Every row gives one point. Each copy is the shape, with its points in the same order, turned, moved and blurred by noise. Is it also mirrored, or only turned?

Shape:
[5.1 -2.7]
[4.9 -1.3]
[-4.8 1.1]
[5.2 3.2]
[1.6 -2.0]
[-4.6 3.2]
[-4.3 1.8]
Copy 1, 7 rows:
[-2.4 -6.5]
[-1.6 -4.6]
[3.2 3.2]
[-4.9 -1.8]
[0.8 -3.3]
[1.1 4.2]
[2.1 3.1]
Copy 1 is: mirrored
Copy 2, 7 rows:
[6.3 -1.7]
[4.2 -2.5]
[-2.8 3.3]
[1.2 -5.2]
[3.1 1.2]
[-4.8 2.8]
[-3.4 3.5]
Copy 2 is: mirrored
Copy 3:
[5.1 -0.2]
[5.0 1.1]
[-4.4 4.4]
[5.8 4.8]
[1.6 0.5]
[-3.6 6.6]
[-3.9 4.7]
Copy 3 is: only turned

Shape (7 x 2):
[-0.8 0.2]
[-1.9 3.7]
[-0.3 -5.9]
[-4.7 3.4]
[-0.4 -8.5]
[2.6 -3.6]
[4.3 -1.2]
Copy 1:
[-2.0 -0.5]
[-4.4 1.9]
[3.7 -3.1]
[-3.2 3.8]
[5.9 -4.3]
[-0.4 -4.8]
[-2.4 -4.5]
Copy 1 is: mirrored
Copy 2, 7 rows:
[-1.8 1.3]
[-1.4 4.2]
[-2.1 -5.5]
[-4.4 5.1]
[-3.3 -7.6]
[0.9 -3.7]
[3.2 -1.6]
Copy 2 is: only turned

Shape (9 x 3):
[-1.9 0.0 -3.7]
[-4.8 1.4 2.6]
[1.9 -2.8 -2.3]
[5.0 -5.1 5.2]
[7.2 -8.3 3.3]
[0.3 5.9 1.6]
[-1.4 0.5 -0.1]
[0.3 0.6 -3.0]
[-0.9 0.2 -3.3]
Copy 1, 9 rows:
[2.6 0.0 3.3]
[-3.9 3.5 2.8]
[2.1 -2.5 -0.2]
[-4.2 -5.1 -6.0]
[-2.0 -8.1 -6.6]
[0.0 6.2 -2.0]
[-0.4 1.5 1.2]
[2.7 0.4 0.7]
[2.1 0.0 2.4]
Copy 1 is: mirrored
Copy 2, 9 rows:
[0.8 -3.8 2.1]
[-5.5 -0.5 -0.2]
[3.3 -4.6 -2.0]
[3.4 0.3 -9.7]
[6.4 -1.0 -11.1]
[-1.4 4.4 2.1]
[-1.5 -1.8 -1.0]
[1.8 -1.5 1.6]
[0.9 -3.5 1.6]
Copy 2 is: mirrored
Copy 3 (9 x 3):
[1.8 -2.7 -2.5]
[-4.5 0.4 0.4]
[3.5 -5.1 0.8]
[1.7 -5.4 9.0]
[4.4 -8.4 9.0]
[1.2 4.3 1.3]
[0.5 -1.2 0.0]
[3.4 -2.1 -1.8]
[2.1 -1.4 -2.1]
Copy 3 is: only turned

Shape:
[-2.2 -0.4 1.8]
[-1.8 1.5 2.4]
[2.6 -3.1 3.8]
[-3.3 0.9 2.7]
[9.7 3.0 -5.2]
[0.0 3.1 4.2]
Copy 1, 6 rows:
[0.4 2.1 -0.4]
[0.5 3.4 0.9]
[5.9 -0.1 0.0]
[-0.3 3.9 -0.3]
[2.5 -6.0 11.1]
[2.2 4.7 3.0]
Copy 1 is: mirrored
Copy 2:
[0.2 -2.1 1.2]
[1.9 -1.5 1.2]
[-0.9 -0.3 7.0]
[1.9 -2.9 0.7]
[-4.0 11.2 2.5]
[3.9 0.5 2.3]
Copy 2 is: mirrored

Shape, 7 rows:
[-1.7 1.3 1.3 -1.7]
[0.1 -5.1 2.9 0.7]
[-4.5 -5.7 2.7 5.0]
[0.7 0.5 2.4 2.7]
[0.0 7.5 -6.1 -4.3]
[1.0 2.7 -2.0 1.1]
[-2.1 8.0 -1.1 -2.7]
Copy 1, 7 rows:
[1.0 3.1 1.0 -0.1]
[-1.3 -3.8 0.3 3.2]
[-5.2 -1.4 -1.9 6.6]
[-3.1 0.2 -1.9 -1.1]
[6.5 7.6 -1.6 -4.9]
[2.0 2.4 -2.5 -1.6]
[1.4 8.3 0.5 -3.3]
Copy 1 is: mirrored
Copy 2:
[-2.9 2.9 0.3 -0.6]
[-0.2 -3.4 2.8 -1.1]
[2.0 -2.0 3.5 -7.6]
[2.3 1.3 -0.8 0.4]
[-7.5 5.5 -8.0 2.7]
[-1.4 1.3 -4.5 0.3]
[-3.2 7.6 -4.9 1.2]
Copy 2 is: mirrored
Copy 3:
[-0.2 1.9 1.0 -1.8]
[-1.5 -2.9 3.2 3.6]
[1.8 0.2 4.3 7.4]
[-3.1 2.8 0.8 2.3]
[1.7 4.6 -7.3 -6.6]
[-1.3 3.4 -3.4 0.2]
[0.2 7.1 -2.1 -5.9]
Copy 3 is: mirrored
Copy 4 (7 x 4):
[2.2 -2.0 -0.3 -2.9]
[-2.9 -7.4 -1.7 0.4]
[0.6 -12.1 -2.4 2.3]
[0.2 -3.2 1.2 2.8]
[5.4 6.1 -5.3 -2.6]
[2.4 0.5 -2.4 2.1]
[6.8 3.3 -0.2 -2.8]
Copy 4 is: mirrored

Shape, 10 rows:
[3.2 5.9 4.9 -0.4]
[1.4 0.5 -0.2 0.4]
[3.0 -1.1 -11.9 -1.6]
[-8.8 0.7 -4.9 -0.7]
[-3.8 -1.9 4.5 0.2]
[-2.2 -1.7 4.8 0.3]
[2.6 0.7 0.1 -0.4]
[-4.9 3.7 2.4 -0.9]
[1.9 3.0 -1.0 3.6]
[1.5 -2.1 4.5 -1.0]
Copy 1:
[-3.5 -8.8 2.9 -2.0]
[-2.8 -1.2 1.4 1.5]
[-5.1 2.6 -1.5 12.0]
[-8.9 5.8 -4.4 -1.4]
[-1.0 -0.1 -0.4 -5.6]
[-0.7 -1.0 0.4 -4.8]
[-2.6 -2.9 1.3 1.7]
[-5.9 -1.5 -2.1 -4.7]
[-4.7 -2.1 4.6 1.3]
[2.0 -3.2 0.8 -2.0]
Copy 1 is: mirrored
Copy 2:
[5.4 5.2 2.3 3.4]
[1.7 0.0 1.0 1.1]
[3.0 -9.7 -1.8 -6.2]
[-2.6 0.1 -8.9 -3.3]
[-4.2 5.5 0.4 1.9]
[-3.8 4.6 1.3 2.0]
[1.4 0.2 1.9 0.2]
[0.7 6.2 -3.5 0.3]
[3.9 -1.4 0.0 4.2]
[-1.0 3.3 4.5 1.4]
Copy 2 is: only turned
Copy 3:
[0.8 8.3 -2.1 -1.7]
[-0.7 1.2 -1.4 0.7]
[-9.4 -3.6 0.9 7.6]
[-5.1 -5.4 3.9 -5.0]
[4.3 -1.4 -0.1 -3.9]
[4.5 -0.2 -0.8 -3.2]
[-0.5 2.1 -1.3 1.7]
[-0.3 1.7 1.6 -5.8]
[-2.9 2.2 -4.7 -0.5]
[4.9 1.3 -0.7 0.6]
Copy 3 is: mirrored
